Rows are points. To make a cloud, some directions were put in groups of two or more. Within a group, all points are equally far from the middle, so they leave a hole (a ring in 2 directions, a hollow ball in 3). The other directions are filled evenly. Then the cloud was stretched, turned, moved and blurred a little. Count the holes, and give their numbers of directions, smallest first.

Cloud (22 x 3):
[[ 0.62  0.01  0.03]
 [ 0.46  0.43 -0.06]
 [ 0.48 -0.11  0.24]
 [ 0.29 -0.41  0.26]
 [-0.08  0.09 -0.59]
 [ 0.17 -0.67 -0.52]
 [ 0.01  0.29 -0.51]
 [ 0.63 -0.35 -0.13]
 [-0.03 -0.55 -0.60]
 [ 0.20 -0.64  0.15]
 [-0.67  0.27 -0.11]
 [ 0.60 -0.43 -0.11]
 [ 0.52  0.08  0.22]
 [ 0.59  0.15 -0.15]
 [-0.11 -0.01  0.46]
 [ 0.62 -0.11 -0.26]
 [ 0.05 -0.85 -0.22]
 [ 0.20 -0.03  0.42]
 [-0.59  0.43  0.10]
 [ 0.31  0.25  0.36]
 [ 0.14  0.11 -0.57]
 [-0.15  0.39  0.44]]
Holes: 1 (3)

Cloud (47 x 6):
[[-0.13 -0.12 -1.07 -0.11  0.23  0.52]
 [ 0.75  0.84  0.09  0.14 -0.19  0.24]
 [ 0.11  0.34  0.54  0.55 -0.22  0.42]
 [-0.39  0.04 -0.05  0.02 -0.26  0.82]
 [-0.41 -0.26 -0.03  0.52 -0.06  0.20]
 [ 0.43  0.00  0.04  0.03  0.53 -0.35]
 [-0.39 -0.22 -0.68  0.59 -0.31  0.07]
 [ 0.00  0.40 -0.46  0.10 -0.38 -0.29]
 [-0.38 -0.24 -0.90  0.07 -0.13  0.54]
 [ 0.10  0.29  0.51  0.17 -0.43 -0.61]
 [ 0.74  0.44  0.48  0.38  0.28 -0.82]
 [ 0.27  0.69 -0.26 -0.06 -0.29  0.75]
 [ 0.24  0.09  0.30 -0.04  0.00  0.19]
 [ 0.13 -0.14  0.59 -0.14 -0.02  0.54]
 [-0.13 -0.28 -0.10 -0.33 -0.73  0.26]
 [ 0.97  0.94  0.49  0.57  0.11  0.04]
 [ 0.01  0.42  0.47  0.04  0.42  0.01]
 [ 0.07  0.17 -0.03  0.26 -0.27  0.68]
 [-0.10 -0.15  0.12  0.30  0.35  0.04]
 [ 0.13  0.00  0.19 -0.50  0.17 -0.10]
 [ 0.43  0.36  0.04  0.39  0.02  0.58]
 [ 0.23 -0.06  0.33  0.86 -0.14 -0.07]
 [-0.37  0.31  0.22 -0.10  0.10  0.34]
 [ 0.82  0.80  0.32  0.77  0.26 -0.05]
 [-0.22  0.17  0.68 -0.24  0.21 -0.15]
 [-0.35 -0.09 -0.07  0.13 -0.01 -0.53]
 [ 0.15  0.57  0.37 -0.39  0.42  0.04]
 [-0.88 -0.58  0.31 -0.23 -0.12 -0.17]
 [-0.34  0.07  0.51 -0.40 -0.88 -0.03]
 [-0.50  0.59 -0.36 -0.48  0.10 -0.26]
 [-0.07  0.24  0.00 -0.24 -0.39 -0.25]
 [-0.09 -0.13  0.38 -0.22  0.18  0.57]
 [ 0.19  0.02  0.62  0.01 -0.34  0.53]
 [-0.50 -0.14 -0.44 -0.14 -0.11 -0.26]
 [ 0.34  0.12  0.26 -0.01  0.32 -0.44]
 [ 0.58  0.30 -0.45  0.43  0.08  0.27]
 [-0.06 -0.24 -0.62 -0.07 -0.46  0.11]
 [ 0.17  0.04 -0.22 -0.48 -0.16 -0.29]
 [ 0.75  0.34  0.37  0.01  0.11 -0.06]
 [ 0.42  0.24 -0.15  0.41 -0.16 -0.01]
 [-0.07  0.49  0.67 -0.24 -0.12  0.03]
 [ 0.37  0.22 -0.27  0.04 -0.49  0.12]
 [-0.35  0.01 -0.63 -0.10  0.15  0.32]
 [ 0.01 -0.05 -0.46 -0.19 -0.34  0.19]
 [ 0.30  0.07  0.69 -0.09 -0.03  0.24]
 [ 0.11  0.77 -0.36 -0.97  0.06 -0.22]
 [-0.08 -0.14 -0.96 -0.06  0.07  0.69]]
Holes: 0
